Each row of a before or after table is a point. The points were changed in one or more steps. Then noise was added and the rows were shuffled. The steps act on columns, c1 being the first. Name the steps. A step turns or swaps two columns, mirrors them in a line or flattens them onto one, adds a multiple of one to another, or multiplies or shifts one. Angles are multiples of 10 degrees, from the lower column toward the higher: turns from -170 to 170, lines from 10 to 170 but not 90. Use the fewest steps. Two steps may share a column if one is a turn and the other turns, adds or multiplies; they go together, in the order done. Otherwise the lowest column goes first.

Before, 10 rows:
[.16 -.14]
[.02 .46]
[.45 .48]
[-.11 .25]
[.48 .18]
[-.28 .59]
[-.21 -.38]
[.33 -.15]
[-.29 .29]
[.27 -.18]
After, 10 rows:
[.49 .01]
[-.29 -.01]
[.25 -.01]
[-.18 .01]
[-.12 .01]
[.33 .02]
[.04 .00]
[.45 .01]
[-.26 .00]
[.15 .01]
Steps: multiply c2 by 0

Before, 11 rows:
[.38 -.11 .08 -.30 -.35 .19]
[.43 -.15 -.20 .13 -.34 -.29]
[.20 .11 .01 -.04 .19 .15]
[-.04 .21 -.14 -.26 .21 -.14]
[-.10 .19 -.08 -.32 -.32 -.11]
[.22 .02 .13 -.21 .08 .27]
[.20 -.02 -.20 -.14 .18 .28]
[.05 -.26 .01 -.29 .06 .23]
[-.05 -.15 .10 -.26 .15 -.02]
[.22 -.19 -.10 .27 -.20 .03]
[.40 -.13 -.09 -.01 -.15 -.12]
After, 11 rows:
[.39 .14 -.07 .64 -.30 -.11]
[-.09 -.06 .00 .12 .18 .15]
[-.06 .16 -.20 .23 .19 .28]
[-.04 .53 .01 .38 .06 .24]
[-.27 .38 .10 .36 .16 -.03]
[.52 -.11 -.09 -.56 -.19 .02]
[.94 -.01 -.21 -.31 -.34 -.28]
[.92 .38 .08 .46 -.35 .20]
[-.36 .06 -.13 .55 .23 -.14]
[.10 .19 .13 .37 .08 .28]
[.63 .11 -.09 -.06 -.15 -.13]
Steps: add -1.5 times c5 to c1; multiply c4 by 2; turn c2 and c4 by 150 degrees

Before:
[.09 .41 .03 .51 -.01 .42 .10 .24 -.13 .08 -.52]
[.07 -.01 .16 -.01 .15 .02 .58 -.18 .19 -.25 -.37]
[.11 .08 .04 .08 .20 -.05 .09 .15 .13 .18 -.43]
[-.16 .40 -.45 -.19 -.15 .31 -.39 -.33 .42 .46 -.10]
[-.27 -.20 .53 -.15 -.04 -.20 -.09 -.12 .17 -.23 .12]
[-.16 .15 .40 .05 -.17 -.33 -.07 -.20 .21 -.10 -.30]
[.11 .62 -.24 .24 .47 .54 -.13 -.22 .08 .17 -.56]
[-.33 -.04 .14 .07 .19 -.18 .25 -.15 .58 -.16 -.10]
After, 8 rows:
[.10 .06 .06 -.02 .19 .18 .08 -.02 .10 .19 -.43]
[-.12 .15 .40 -.03 -.17 -.20 -.08 -.31 .21 -.09 -.28]
[-.33 -.05 .12 -.01 .19 -.17 .28 -.19 .56 -.13 -.11]
[-.26 -.19 .51 -.25 -.05 -.10 -.08 -.20 .19 -.25 .10]
[-.13 .38 -.47 -.31 -.14 -.32 -.39 .29 .40 .45 -.12]
[.07 .00 .17 -.07 .12 -.21 .55 .01 .16 -.23 -.34]
[.10 .41 .04 .40 -.02 .22 .11 .39 -.12 .09 -.49]
[.11 .61 -.22 .13 .47 -.23 -.14 .56 .08 .15 -.54]
Steps: shift c4 by -.10; swap c6 and c8

Before, 10 rows:
[.32 -.31 -.45 -.11 .35 -.24 -.13 .24 .23 .45 .03 .27 -.11 .48 .03 -.18 -.17 .38]
[-.11 -.38 -.29 -.14 -.09 .02 -.66 -.05 .36 -.23 -.13 -.13 .14 -.20 -.20 .22 .16 -.14]
[-.07 .07 -.27 .25 .07 -.25 .39 .00 -.06 -.39 -.08 .18 -.09 -.69 -.22 .25 .11 .40]
[-.41 -.08 -.01 .14 -.19 .07 .40 -.34 .15 -.09 -.10 -.53 -.08 -.49 .42 .37 -.30 .30]
[.16 -.31 .13 .26 .47 -.27 -.10 -.21 -.37 -.29 -.20 -.07 .22 -.42 .00 .18 -.12 .35]
[-.26 .18 -.44 .20 -.35 .04 .21 -.01 .07 .20 -.59 .00 .20 .20 .25 .33 .34 .13]
[.12 -.51 .25 -.33 -.14 -.33 .22 -.09 -.25 -.44 -.18 -.26 -.14 -.40 .47 .11 -.04 .52]
[-.02 -.02 -.01 -.22 .05 .00 -.54 -.11 .03 -.29 -.13 -.08 .02 -.13 -.43 .17 -.21 .32]
[-.10 .17 .26 .28 .58 .23 .08 -.02 .80 -.45 -.03 .20 .23 -.20 .09 -.06 -.03 .19]
[-.59 .15 .15 -.11 -.15 -.09 -.21 -.02 .15 .29 .33 .29 -.14 -.14 .32 .17 .20 .03]
After (10 x 18):
[-.59 .11 .13 .03 -.17 -.11 .17 -.13 .24 .28 .32 .21 -.15 .18 .32 .17 -.19 .02]
[-.11 -.40 -.28 .07 -.10 .02 .63 -.12 .38 -.26 -.13 -.02 .17 .32 -.18 .23 .17 -.09]
[.31 -.28 -.42 -.21 .34 -.23 .24 -.16 .20 .44 .04 -.11 -.08 -.41 .04 -.19 -.29 .41]
[-.10 .19 .28 -.05 .59 .20 -.13 .28 .75 -.46 -.01 -.22 .25 .18 .10 -.05 -.18 .19]
[.00 -.02 .01 .16 .06 -.01 .50 -.21 -.08 -.25 -.12 -.22 .02 .18 -.44 .18 -.02 .31]
[-.39 -.08 .00 .32 -.17 .09 -.50 .14 -.03 -.08 -.11 -.52 -.11 .41 .42 .36 .40 .31]
[-.05 .07 -.32 -.04 .08 -.28 -.50 .28 .00 -.37 -.10 .16 -.08 .62 -.18 .28 -.17 .36]
[.12 -.54 .26 .13 -.12 -.32 -.28 -.30 -.30 -.46 -.20 -.06 -.13 .36 .50 .10 .22 .52]
[.14 -.32 .10 .17 .45 -.28 .03 .29 -.37 -.29 -.21 .02 .21 .39 .03 .17 .02 .35]
[-.24 .15 -.46 -.03 -.37 .05 -.19 .17 .17 .19 -.57 .26 .20 -.23 .25 .31 .14 .10]
Steps: turn c4 and c8 by 100 degrees; turn c7 and c14 by -170 degrees; turn c12 and c17 by -70 degrees; turn c9 and c12 by -20 degrees

Before (10 x 48):
[-.52 -.04 -.14 -.03 -.37 -.35 .52 -.26 -.06 .07 .22 .34 .20 -.06 -.22 .43 -.24 .17 -.40 .10 .23 .23 .35 -.16 .60 .03 .29 -.07 -.32 -.16 .05 .18 .11 .21 -.11 -.31 .42 -.02 -.59 -.29 -.41 -.11 .26 -.43 -.11 -.01 -.30 .31]
[-.11 -.19 -.10 .20 .19 .39 .06 -.37 .08 -.20 -.14 -.37 .65 -.28 -.29 -.01 .05 -.41 .20 -.36 -.36 -.47 -.21 -.07 -.24 -.67 -.12 -.28 .34 -.27 -.05 .06 .18 -.16 .00 -.32 -.37 .36 .26 -.25 -.10 .14 .06 -.11 -.10 .19 .18 -.27]
[.40 .04 .43 .13 -.01 .11 -.25 .18 -.33 -.25 .33 .07 -.03 .05 .46 -.08 -.17 .00 -.06 .15 -.12 .00 -.18 -.07 -.21 .15 .12 -.30 .19 -.24 .46 -.09 .00 .20 .22 .09 .38 .35 -.22 .37 -.13 -.41 .07 -.02 .06 -.13 .32 .70]
[.27 .16 .24 .20 -.30 .08 -.17 .03 -.44 .20 .41 -.01 -.24 -.03 .43 -.06 .02 .04 -.42 .48 .00 .04 -.20 -.21 .05 -.04 -.20 .06 -.05 -.01 .26 .10 .07 -.02 -.05 .05 .25 .03 -.39 .63 -.19 -.04 .17 .21 .03 .11 .54 .72]
[-.19 -.12 .19 -.25 .24 .21 .05 -.33 .21 .06 -.12 .25 .63 -.36 .04 .12 -.26 -.24 -.11 -.36 -.45 -.31 .05 .16 -.13 -.47 -.07 -.07 -.11 -.23 .05 -.09 .14 -.13 .08 -.14 -.58 .24 .51 -.01 -.24 .17 .00 .27 .05 .44 .07 -.14]
[-.47 -.28 -.29 -.04 .39 .32 -.02 -.05 .31 -.24 -.26 .57 .69 .08 -.13 -.10 -.21 -.15 -.36 -.07 -.20 -.38 .00 .33 -.17 -.42 -.17 -.20 .31 -.08 .07 -.19 -.06 -.49 .27 -.32 -.42 .24 .47 .16 .27 -.19 -.15 .31 .07 .19 .41 .02]
[-.28 -.51 -.17 .06 .35 .39 .21 -.20 -.03 -.04 -.06 .03 .39 -.27 -.29 .17 .09 -.23 -.16 -.40 -.43 -.30 .08 .14 -.14 .04 -.19 .02 .04 .05 .03 -.01 .15 -.16 .04 -.17 -.67 .41 .29 -.38 -.03 -.19 -.36 .47 -.26 .34 .18 -.10]
[-.29 -.26 -.17 -.34 -.36 -.04 .37 -.58 .17 -.10 .06 .30 .17 -.12 -.18 .35 .24 .01 -.11 .01 .32 .28 .24 .03 .49 .10 .45 -.43 -.39 .01 -.14 .34 .33 .19 -.65 -.22 .32 -.08 -.31 -.30 -.32 -.21 -.26 -.27 -.15 -.21 -.28 .27]
[-.41 .00 .21 -.33 -.06 -.11 .42 -.43 -.06 .04 .40 -.01 .60 .04 -.24 .30 .07 .16 -.01 .20 .11 .06 .25 -.09 .65 .04 .27 -.36 -.39 -.02 -.24 .27 .28 .05 .14 -.46 .08 -.13 -.31 -.37 -.30 -.11 -.31 -.53 .13 -.37 -.05 .14]
[.42 -.31 .33 .38 -.14 -.09 -.24 -.29 -.21 -.10 .51 .21 -.24 .12 .50 .04 -.08 -.21 .00 .18 .01 .33 .07 -.28 .03 -.38 -.08 -.08 -.31 .05 .34 -.15 -.02 .28 .14 .17 .40 .37 -.08 .31 -.19 -.26 .11 -.17 -.17 -.24 .72 .55]
After:
[.40 -.01 .20 -.34 -.07 -.10 .39 -.42 -.05 .04 .39 -.02 .62 .04 -.23 .30 .07 .15 -.01 .19 .18 -.22 -.11 -.10 .64 .04 -.22 -.36 -.40 -.02 -.24 .27 .29 .04 .15 -.46 .09 -.13 -.50 -.08 -.25 -.11 -.30 -.52 .13 -.37 -.05 .14]
[.29 -.52 -.15 .06 .33 .37 .23 -.21 -.05 -.05 -.05 .05 .41 -.27 -.30 .16 .07 -.24 -.17 -.40 .04 .12 -.28 .15 -.13 .05 .48 .02 .04 .05 .04 -.02 .15 -.13 .04 -.17 -.67 .39 -.17 .42 -.03 -.20 -.35 .45 -.26 .36 .20 -.11]
[.47 -.29 -.28 -.04 .39 .31 -.02 -.04 .31 -.22 -.27 .56 .69 .10 -.12 -.10 -.21 -.13 -.35 -.07 -.06 .23 -.30 .31 -.16 -.43 .25 -.21 .31 -.09 .08 -.17 -.06 -.50 .29 -.35 -.42 .26 .38 .31 .27 -.19 -.14 .30 .07 .17 .41 .00]
[-.39 .03 .40 .16 -.02 .12 -.24 .19 -.34 -.27 .34 .06 -.03 .08 .47 -.08 -.18 -.01 -.07 .16 .18 .16 .10 -.06 -.24 .15 .05 -.30 .19 -.25 .46 -.10 .00 .21 .21 .09 .37 .36 .21 -.38 -.13 -.41 .08 -.02 .08 -.13 .32 .69]
[.30 -.26 -.17 -.33 -.35 -.04 .38 -.58 .16 -.10 .06 .28 .19 -.12 -.17 .37 .23 .03 -.10 .01 .23 -.37 .07 .01 .51 .09 -.50 -.42 -.37 .01 -.14 .33 .33 .19 -.65 -.20 .33 -.10 -.42 -.12 -.33 -.23 -.28 -.27 -.17 -.21 -.29 .25]
[-.25 .16 .22 .19 -.30 .08 -.18 .04 -.44 .22 .40 -.01 -.23 -.04 .42 -.08 .02 .04 -.41 .47 -.20 .13 .17 -.20 .05 -.04 .10 .05 -.06 -.02 .26 .11 .07 -.02 -.04 .05 .25 .02 .35 -.65 -.21 -.02 .18 .22 .02 .11 .54 .73]
[.50 -.05 -.15 -.03 -.39 -.36 .49 -.24 -.06 .07 .22 .37 .21 -.06 -.21 .41 -.25 .17 -.41 .10 .14 -.41 -.06 -.18 .61 .04 -.33 -.08 -.30 -.16 .05 .19 .12 .19 -.10 -.32 .41 -.03 -.55 -.39 -.41 -.12 .26 -.42 -.10 .00 -.31 .31]
[.13 -.19 -.10 .20 .19 .41 .07 -.38 .08 -.21 -.14 -.37 .66 -.27 -.30 -.02 .07 -.40 .21 -.38 .07 .47 -.23 -.04 -.25 -.68 .35 -.30 .33 -.27 -.07 .04 .18 -.15 .02 -.30 -.37 .36 -.10 .36 -.11 .13 .06 -.12 -.09 .19 .18 -.28]
[.20 -.13 .22 -.28 .26 .22 .06 -.32 .20 .06 -.10 .26 .61 -.35 .04 .11 -.24 -.24 -.14 -.36 .17 .16 -.26 .15 -.13 -.47 .41 -.07 -.11 -.24 .04 -.11 .15 -.11 .09 -.12 -.58 .25 .25 .43 -.25 .17 -.01 .28 .06 .45 .08 -.12]
[-.43 -.32 .32 .36 -.14 -.09 -.25 -.28 -.23 -.10 .51 .21 -.23 .12 .54 .04 -.07 -.21 .01 .19 -.07 -.27 .21 -.27 .04 -.37 .04 -.09 -.30 .04 .33 -.17 -.02 .28 .15 .16 .39 .38 .21 -.23 -.18 -.27 .09 -.16 -.15 -.24 .71 .56]
Steps: multiply c1 by -1; turn c21 and c27 by -120 degrees; turn c22 and c23 by 130 degrees; mirror c39 and c40 in the line at 30 degrees

Before (9 x 64):
[-.07 .20 -.28 .08 -.10 .38 -.02 -.31 -.37 -.27 -.01 -.04 -.22 -.08 .25 -.11 .09 .20 -.34 -.16 -.18 .21 .41 -.11 -.19 .00 -.55 .02 .23 .00 .43 -.01 .75 -.19 -.04 .03 .41 -.39 -.20 .30 -.42 -.58 .28 -.07 .04 .06 .34 .12 -.40 -.28 .32 .02 .11 .01 -.08 .21 -.30 .24 -.20 .19 .44 .30 .11 .08]
[.02 -.28 -.08 -.18 -.28 .29 -.20 .08 -.26 .16 .13 -.17 .12 .28 .11 -.15 -.01 .24 -.17 -.03 .07 -.24 .00 -.41 .11 .30 .30 -.54 .25 .34 -.10 .16 .06 -.05 -.29 .35 -.08 .08 -.01 -.16 -.24 -.23 .08 -.01 .00 .03 -.08 .15 -.34 .12 .94 .09 -.05 -.19 .14 .13 -.13 -.12 .14 -.18 .38 .21 -.16 -.02]
[.17 -.13 .15 -.09 .19 .08 .30 -.25 .09 .36 -.64 .29 -.02 -.09 -.10 -.05 -.13 .18 -.11 .10 -.38 .42 -.04 -.25 -.26 -.08 -.22 .18 .15 .47 -.03 -.25 -.09 .05 .08 .10 -.03 .08 -.02 -.23 .25 -.19 -.01 -.09 .02 .04 -.14 -.20 -.02 .38 .29 .32 .20 -.14 .21 .26 .22 .06 -.11 -.40 .14 .02 .23 .44]
[.13 -.14 .05 .03 -.25 .75 .09 .14 -.12 -.02 .21 .15 .04 -.02 -.01 .61 .29 -.04 .11 -.10 -.08 .12 .41 -.55 -.34 .02 .05 .46 -.07 .24 .32 .14 .03 -.03 .17 -.20 .22 .39 -.08 -.29 .10 -.03 .08 .10 .16 .00 -.08 -.22 -.45 .36 -.23 .15 -.08 .56 -.21 .15 -.48 .02 .50 -.43 -.16 -.45 .09 -.02]
[-.33 -.09 -.02 -.23 .05 .17 -.18 -.46 -.21 -.09 -.06 .54 .00 .18 -.23 .17 .11 .05 .22 -.34 -.18 -.05 -.08 -.27 -.03 -.16 -.13 -.20 -.11 -.20 -.22 .15 .26 -.23 .07 .36 .00 -.11 .24 .13 -.29 .30 -.01 .20 .05 -.19 .24 -.07 .10 -.05 -.30 -.12 .29 .60 -.15 -.10 -.51 -.21 -.34 -.04 -.09 -.11 -.38 .16]
[.32 -.11 -.17 .51 .14 .24 .05 -.06 -.41 .03 -.29 -.15 .39 .13 .20 .70 -.09 .04 -.30 .22 -.12 .02 .03 .10 -.11 .18 -.36 -.04 .24 -.25 -.24 .11 -.15 -.17 .11 .11 -.16 -.01 .07 -.18 -.10 -.31 .28 -.11 -.23 -.03 .41 .00 -.45 -.17 -.14 .22 .05 -.11 -.09 -.24 -.22 -.08 -.15 .06 -.57 -.46 .15 -.09]
[.42 .14 .12 .20 -.09 -.02 -.16 .00 -.18 -.14 .07 -.03 .09 -.10 -.38 .15 .03 -.06 .13 .25 -.07 -.08 .40 -.06 -.27 .25 -.06 -.04 -.07 -.03 .17 -.30 -.09 .23 .18 .33 .12 .13 -.01 .21 .29 -.45 .54 -.10 -.03 -.41 .42 -.29 .31 .07 .22 -.25 -.12 -.27 .11 .07 -.03 -.12 -.05 .19 .38 -.12 .30 .25]
[.31 -.13 -.10 .07 -.22 .21 .02 .24 .08 .03 -.23 .67 -.02 -.30 .07 .21 .28 .15 .27 -.19 .40 .28 .00 .22 .01 .14 .02 -.33 -.03 .17 -.12 .17 .18 .02 -.07 .14 .37 .21 -.15 .22 -.30 .21 -.38 -.31 .26 -.16 -.06 .15 -.10 -.08 .31 -.06 -.35 .06 -.23 -.13 -.14 -.06 -.51 .33 -.06 .20 .05 -.30]
[-.47 -.16 -.54 .23 .07 .23 .07 -.37 .07 -.24 -.22 -.23 .16 -.33 -.04 .13 -.12 -.04 .06 -.48 .26 -.37 -.30 .04 -.15 -.09 -.41 .06 .39 -.18 -.09 -.18 -.15 -.05 -.06 -.05 .43 -.35 .22 -.10 -.25 .09 .22 -.07 -.22 -.04 .03 -.13 -.02 -.20 .16 -.10 -.12 -.40 .17 -.24 .14 -.08 -.35 -.17 .22 .26 -.20 -.12]
After:
[-.47 -.16 -.55 .24 .05 .22 .09 -.37 .08 -.23 -.21 -.25 .07 -.32 -.02 .13 -.10 -.02 .06 -.47 .25 -.38 -.29 .04 -.14 -.07 -.42 .06 .38 -.19 -.10 -.17 -.15 -.05 -.08 -.06 .42 -.34 .23 -.10 -.25 .09 .21 -.04 -.22 -.04 .04 -.13 -.02 -.21 .15 -.11 -.18 -.38 .19 -.24 .13 -.08 -.32 -.17 .22 .28 -.20 -.12]
[.02 -.28 -.09 -.19 -.27 .28 -.19 .08 -.26 .18 .15 -.18 .08 .27 .10 -.14 -.02 .24 -.21 -.04 .09 -.24 -.02 -.43 .10 .31 .27 -.54 .25 .34 -.07 .17 .06 -.07 -.29 .35 -.05 .08 -.01 -.18 -.23 -.22 .04 .00 -.02 .04 -.08 .15 -.37 .10 .92 .09 -.11 -.17 .17 .13 -.10 -.14 .13 -.17 .38 .20 -.17 -.03]
[-.33 -.10 -.03 -.21 .07 .13 -.18 -.47 -.22 -.10 -.05 .54 .15 .19 -.23 .16 .11 .06 .21 -.34 -.19 -.04 -.07 -.27 -.01 -.17 -.10 -.21 -.13 -.20 -.22 .14 .27 -.24 .08 .35 -.01 -.10 .21 .13 -.28 .31 -.01 .19 .05 -.19 .22 -.07 .10 -.05 -.30 -.13 .24 .58 -.15 -.08 -.52 -.19 -.33 -.06 -.08 -.10 -.37 .18]
[.31 -.11 -.16 .51 .14 .24 .04 -.09 -.43 .05 -.31 -.15 .37 .13 .19 .67 -.09 .04 -.31 .20 -.12 .03 .03 .13 -.11 .17 -.36 -.04 .25 -.23 -.24 .11 -.16 -.15 .11 .09 -.17 -.01 .08 -.20 -.10 -.32 .29 -.09 -.22 -.01 .41 .02 -.47 -.17 -.13 .21 -.14 -.08 -.09 -.23 -.23 -.07 -.15 .08 -.57 -.47 .18 -.09]
[.34 -.11 -.09 .07 -.21 .23 .01 .26 .08 .02 -.23 .65 -.19 -.30 .08 .21 .26 .15 .29 -.19 .41 .30 -.01 .22 .00 .16 .01 -.33 -.04 .19 -.11 .17 .18 .01 -.07 .14 .37 .23 -.14 .20 -.32 .20 -.38 -.31 .24 -.17 -.05 .16 -.12 -.09 .30 -.07 -.28 .04 -.24 -.13 -.16 -.06 -.51 .32 -.05 .20 .05 -.29]
[.40 .13 .12 .20 -.09 -.02 -.16 .01 -.20 -.15 .06 -.03 .01 -.08 -.39 .15 .05 -.04 .14 .26 -.07 -.10 .40 -.06 -.26 .24 -.07 -.04 -.05 -.04 .18 -.31 -.08 .24 .17 .34 .13 .13 -.01 .23 .29 -.46 .53 -.10 -.04 -.40 .42 -.29 .29 .07 .22 -.26 -.17 -.28 .12 .09 -.04 -.14 -.05 .20 .38 -.11 .33 .25]
[.13 -.12 .06 .03 -.26 .73 .07 .13 -.11 -.04 .20 .17 .01 -.02 -.01 .60 .30 -.05 .11 -.09 -.09 .12 .43 -.53 -.34 .02 .05 .47 -.08 .24 .34 .13 .03 -.01 .17 -.22 .23 .38 -.10 -.30 .12 -.04 .07 .08 .19 .02 -.08 -.22 -.45 .36 -.22 .12 -.08 .55 -.22 .16 -.47 .01 .51 -.44 -.17 -.44 .08 -.02]
[.15 -.12 .15 -.10 .19 .08 .31 -.26 .09 .36 -.63 .28 .10 -.08 -.05 -.04 -.12 .19 -.12 .09 -.39 .40 -.04 -.25 -.27 -.07 -.22 .17 .15 .48 -.04 -.27 -.11 .07 .09 .11 -.05 .07 -.01 -.22 .24 -.19 -.02 -.09 .02 .05 -.16 -.21 -.03 .35 .27 .30 .15 -.13 .20 .24 .22 .04 -.11 -.41 .15 .03 .23 .47]
[-.05 .20 -.26 .07 -.10 .39 .00 -.33 -.37 -.28 .00 -.03 -.13 -.11 .25 -.10 .11 .22 -.36 -.16 -.17 .19 .44 -.10 -.19 -.01 -.55 .02 .24 -.02 .44 -.02 .76 -.19 -.05 .02 .38 -.39 -.18 .33 -.41 -.59 .28 -.07 .06 .06 .33 .12 -.40 -.27 .32 .01 .22 .03 -.07 .21 -.30 .24 -.19 .20 .45 .29 .13 .08]
Steps: turn c13 and c53 by -30 degrees
